Rows are points. To make a cloud, some directions were put in groups of two or more. Within a group, all points are equally far from the middle, so they leave a hole (a ring in 2 directions, a hollow ball in 3). The other directions are filled evenly. Then the cloud was stretched, turned, moved and blurred a little. Count the holes, and give their numbers of directions, smallest first.

Cloud, 14 rows:
[[-2.15 -3.35]
 [-0.02 -2.76]
 [ 0.62 -2.88]
 [ 1.20 -1.83]
 [ 2.96 -0.56]
 [ 0.71 -1.48]
 [ 0.00 -0.04]
 [ 3.04  1.07]
 [-4.83 -1.20]
 [ 0.78 -1.93]
 [-2.09 -1.21]
 [-1.37 -0.92]
 [-1.25 -0.62]
 [-0.08 -3.00]]
Holes: 0

Cloud, 29 rows:
[[ 0.07  0.95  3.97 -1.71]
 [ 0.28  0.53  3.97  1.32]
 [ 1.88 -1.19  1.13 -1.85]
 [-0.92 -0.18 -1.29 -1.77]
 [-1.36 -1.19  4.02 -1.74]
 [-3.37  2.65  0.95 -0.59]
 [-1.51  0.85  0.99 -2.52]
 [ 0.50 -1.04  3.68 -0.71]
 [ 2.38  2.68  0.00  2.74]
 [-0.34  1.69 -1.74 -1.42]
 [ 0.62  1.35 -3.92  2.18]
 [ 1.16  3.21  2.25 -0.26]
 [ 0.34  3.41  1.20  1.18]
 [-0.55 -1.37 -2.77  1.30]
 [ 3.76  1.60  2.64  0.67]
 [ 1.43  2.54  0.09  2.81]
 [-3.24 -2.01 -0.04 -1.02]
 [ 2.07 -1.48  1.26 -1.50]
 [ 1.15 -0.04 -1.85 -2.02]
 [-2.18  1.44 -1.60 -0.84]
 [-1.35  2.61  2.93  1.54]
 [ 0.91 -2.30  0.93  0.16]
 [ 3.56  3.07  1.97 -0.03]
 [-1.17  1.45 -3.12  1.31]
 [-1.32  0.00  0.32  3.53]
 [ 0.87  1.43 -1.52 -2.06]
 [-3.16  1.40 -1.10  2.79]
 [-1.08  0.28 -3.46  1.63]
 [ 0.20  1.54  3.88  1.14]]
Holes: 1 (3)
